Each row is a point. Each copy is the shape, with its points in the same order, turned, moved and blurred by noise. Say if it was mirrored as well.
In the rows, 128 means zero.

Shape:
[[123,91],
[123,68],
[112,152],
[157,178],
[135,182]]
Copy 1:
[[84,132],
[66,133],
[145,139],
[171,99],
[176,119]]
Copy 1 is: only turned
Copy 2:
[[134,116],
[150,90],
[124,182],
[52,167],
[79,186]]
Copy 2 is: mirrored
Copy 3:
[[149,149],
[168,163],
[95,127],
[96,75],
[78,91]]
Copy 3 is: mirrored
Copy 4:
[[104,106],
[84,101],
[168,118],
[174,164],
[180,144]]
Copy 4 is: mirrored

Shape:
[[162,144,146],
[150,111,171],
[81,174,76],
[106,177,90],
[116,107,86],
[135,171,115],
[178,100,138]]
Copy 1:
[[127,154,146],
[130,116,161],
[54,158,60],
[74,170,79],
[117,116,72],
[97,173,112],
[166,130,136]]
Copy 1 is: only turned
Copy 2:
[[161,111,164],
[145,86,138],
[108,211,157],
[125,191,170],
[151,173,106],
[141,157,177],
[186,98,125]]
Copy 2 is: only turned
Copy 3:
[[182,122,122],
[171,96,153],
[121,205,94],
[141,192,95],
[107,135,99],
[175,166,103],
[161,77,109]]
Copy 3 is: only turned

Shape:
[[109,150,190,90,131,133],
[87,114,123,79,183,124],
[54,129,131,98,52,55],
[129,149,115,93,183,144],
[92,160,161,171,143,76],
[103,128,110,149,118,147],
[165,96,116,126,200,174],
[101,102,117,192,153,123],
[138,177,107,130,103,144],
[153,124,154,199,140,95]]
Copy 1:
[[53,92,122,147,164,113],
[105,93,101,66,169,94],
[60,80,166,108,72,19],
[129,108,86,117,189,117],
[116,78,196,124,141,96],
[123,128,132,103,99,125],
[148,86,75,106,162,185],
[137,92,166,76,110,150],
[129,142,111,160,114,100],
[152,58,175,137,105,157]]
Copy 1 is: mirrored
Copy 2:
[[94,150,86,136,73,142],
[110,102,79,89,127,165],
[76,202,149,28,104,118],
[146,117,99,139,121,188],
[79,195,96,132,159,121],
[113,125,156,130,143,129],
[176,63,96,159,143,140],
[102,120,123,122,184,97],
[138,166,163,142,104,142],
[130,169,104,161,161,72]]
Copy 2 is: mirrored
Copy 3:
[[153,116,143,68,157,129],
[186,109,105,143,192,112],
[69,70,164,106,212,55],
[168,126,86,132,148,152],
[124,37,152,105,135,122],
[111,106,155,156,160,151],
[195,154,116,176,102,158],
[144,70,165,180,119,137],
[88,124,119,118,135,162],
[130,67,167,140,61,121]]
Copy 3 is: mirrored

Shape:
[[77,87,144,136,143,182,147,110,162],
[99,104,144,165,111,163,139,117,191],
[136,133,77,68,92,134,110,132,96],
[148,153,129,81,129,130,139,139,105],
[128,121,114,95,93,79,145,150,76],
[210,181,124,147,124,64,115,77,181],
[149,158,81,77,108,90,146,154,121],
[153,153,141,48,138,119,127,186,71],
[65,141,140,159,125,140,91,137,169],
[83,108,133,129,145,170,143,183,192],
[132,92,163,176,107,193,114,176,183],
[103,57,144,140,160,145,95,149,186],
[128,125,70,108,137,143,121,138,105],
[206,180,139,178,137,99,92,84,165],
[138,145,109,23,90,107,109,130,109]]
Copy 1:
[[78,114,83,134,162,153,62,143,120],
[64,119,114,150,165,163,100,135,143],
[159,90,145,110,63,133,112,130,84],
[158,135,134,96,123,115,122,115,72],
[144,97,135,102,99,59,148,132,92],
[145,178,177,220,132,139,196,103,106],
[159,94,135,114,99,108,165,99,81],
[200,128,148,65,135,90,115,121,64],
[116,128,93,120,148,167,136,157,173],
[114,84,86,107,189,169,94,108,140],
[94,112,161,115,194,168,79,122,181],
[138,85,104,155,204,146,72,161,157],
[155,114,115,126,90,126,87,100,103],
[139,199,170,198,134,134,162,104,148],
[176,93,158,100,94,136,148,154,46]]
Copy 1 is: mirrored
Copy 2:
[[96,122,112,93,112,157,199,101,161],
[99,91,114,100,84,138,159,80,165],
[133,152,124,95,162,166,85,160,98],
[131,158,140,132,146,141,125,117,78],
[109,176,119,89,159,95,93,127,81],
[211,74,166,134,100,75,93,100,99],
[146,171,118,119,116,122,79,148,74],
[127,212,133,147,176,147,104,100,57],
[92,128,137,138,104,134,127,89,197],
[99,158,84,125,78,170,157,73,166],
[94,94,76,107,110,176,141,23,155],
[145,145,102,89,122,152,168,55,200],
[136,143,92,122,155,148,120,153,124],
[195,51,157,157,126,89,102,80,121],
[142,187,170,91,147,159,79,142,82]]
Copy 2 is: mirrored
Copy 3:
[[142,80,114,140,159,187,100,75,121],
[136,111,108,170,153,163,115,56,144],
[116,87,103,100,111,150,147,178,200],
[159,119,136,94,111,172,154,157,158],
[170,90,126,84,99,97,155,152,164],
[131,211,166,138,181,125,193,135,196],
[162,141,103,75,102,141,153,165,201],
[201,98,151,87,80,168,136,192,169],
[113,127,140,154,115,147,71,83,146],
[178,115,82,141,125,188,68,79,147],
[173,109,96,230,137,176,103,92,146],
[176,96,122,171,187,152,48,103,153],
[117,104,90,101,133,159,120,177,154],
[116,207,173,171,178,141,173,148,162],
[155,81,149,72,106,154,156,163,226]]
Copy 3 is: mirrored
Copy 4:
[[80,114,150,123,184,123,163,169,146],
[101,136,152,139,164,129,136,190,187],
[168,161,121,82,123,67,137,98,134],
[151,134,134,110,115,114,111,102,89],
[147,163,199,109,89,69,144,88,113],
[190,153,147,192,141,148,34,92,180],
[193,184,165,121,114,92,134,104,108],
[166,133,132,108,80,82,124,93,43],
[72,181,122,149,143,97,123,177,153],
[116,139,130,159,150,113,165,216,122],
[104,118,120,150,102,140,154,216,170],
[106,102,113,174,155,74,154,180,157],
[149,162,111,118,132,97,177,95,128],
[145,152,108,180,114,157,48,89,177],
[181,148,144,72,121,47,97,104,95]]
Copy 4 is: only turned

Shape:
[[116,149,209,105,145,111,113,76,175,116,134],
[248,134,101,229,146,151,241,113,111,101,132],
[128,128,106,170,155,136,142,104,126,134,114],
[110,92,137,104,122,118,100,60,126,148,124],
[101,143,130,103,141,113,127,122,127,131,128],
[107,131,101,147,131,120,85,110,113,134,25],
[128,142,102,112,91,110,98,127,166,107,108],
[107,81,149,148,134,116,127,123,117,100,131],
[116,123,106,162,138,148,99,113,133,108,136],
[135,91,129,110,154,123,94,118,115,107,119],
[157,137,115,131,134,108,84,132,139,163,127],
[111,140,99,99,151,115,103,86,125,124,132],
[109,77,106,152,130,126,145,138,117,136,133],
[125,83,152,100,153,127,124,138,193,104,108],
[157,148,112,107,119,181,96,102,125,174,100],
[101,151,127,107,111,122,98,132,111,109,116]]
Copy 1:
[[146,127,125,65,135,40,103,160,77,99,125],
[26,104,187,149,170,162,96,10,71,201,128],
[114,108,156,104,127,144,101,117,128,147,152],
[141,140,151,96,76,86,97,137,153,106,118],
[151,111,122,95,124,128,143,134,134,118,130],
[111,137,129,86,166,147,85,161,218,134,145],
[140,125,78,116,147,104,119,109,166,99,139],
[106,98,108,106,89,111,102,150,119,150,112],
[107,102,103,108,113,142,96,120,130,118,163],
[138,120,109,86,107,132,87,119,133,129,99],
[164,162,104,118,132,128,106,114,139,147,156],
[158,121,132,73,113,118,114,111,142,106,149],
[123,96,127,137,85,153,108,131,151,156,124],
[169,85,97,135,148,96,59,130,109,117,106],
[140,185,153,127,145,158,103,119,144,86,147],
[129,127,95,87,134,126,150,149,155,107,125]]
Copy 1 is: only turned
Copy 2:
[[164,48,119,71,157,98,102,128,124,139,158],
[150,121,120,183,124,77,202,175,228,58,7],
[115,99,118,145,101,131,146,147,127,125,83],
[124,89,103,111,111,178,114,153,137,133,166],
[104,106,116,122,138,126,123,106,131,150,136],
[117,116,120,102,81,202,99,81,108,124,73],
[152,132,73,104,101,135,108,90,146,158,120],
[127,112,87,147,154,141,105,142,118,98,121],
[140,119,89,153,111,138,148,132,103,138,107],
[145,132,111,132,155,172,115,132,126,136,125],
[154,118,138,144,105,140,110,118,155,172,120],
[117,102,98,116,133,161,144,123,132,178,127],
[96,142,97,161,123,138,111,149,130,115,115],
[140,149,99,76,148,111,80,162,113,138,116],
[146,133,156,110,65,158,162,118,143,131,136],
[123,121,104,126,127,147,128,70,115,146,137]]
Copy 2 is: mirrored
Copy 3:
[[107,77,123,101,100,162,127,136,186,112,91],
[62,237,168,138,69,11,49,153,109,92,129],
[117,175,130,132,129,86,120,96,166,123,124],
[129,126,145,90,135,140,161,94,146,165,78],
[131,137,104,129,139,132,160,128,146,122,117],
[190,189,89,85,160,118,105,102,186,167,127],
[155,110,81,128,131,94,119,140,137,175,116],
[169,136,143,109,122,91,143,103,139,98,88],
[142,130,120,132,130,86,119,75,140,127,131],
[139,131,104,76,139,103,143,93,127,113,95],
[116,125,115,89,163,92,133,130,140,151,150],
[121,143,90,113,126,126,168,90,142,150,119],
[148,161,147,134,164,71,148,106,137,112,98],
[123,104,86,107,160,90,114,130,159,103,48],
[102,159,114,105,171,151,86,101,114,168,132],
[169,128,96,126,131,137,141,118,128,133,132]]
Copy 3 is: mirrored
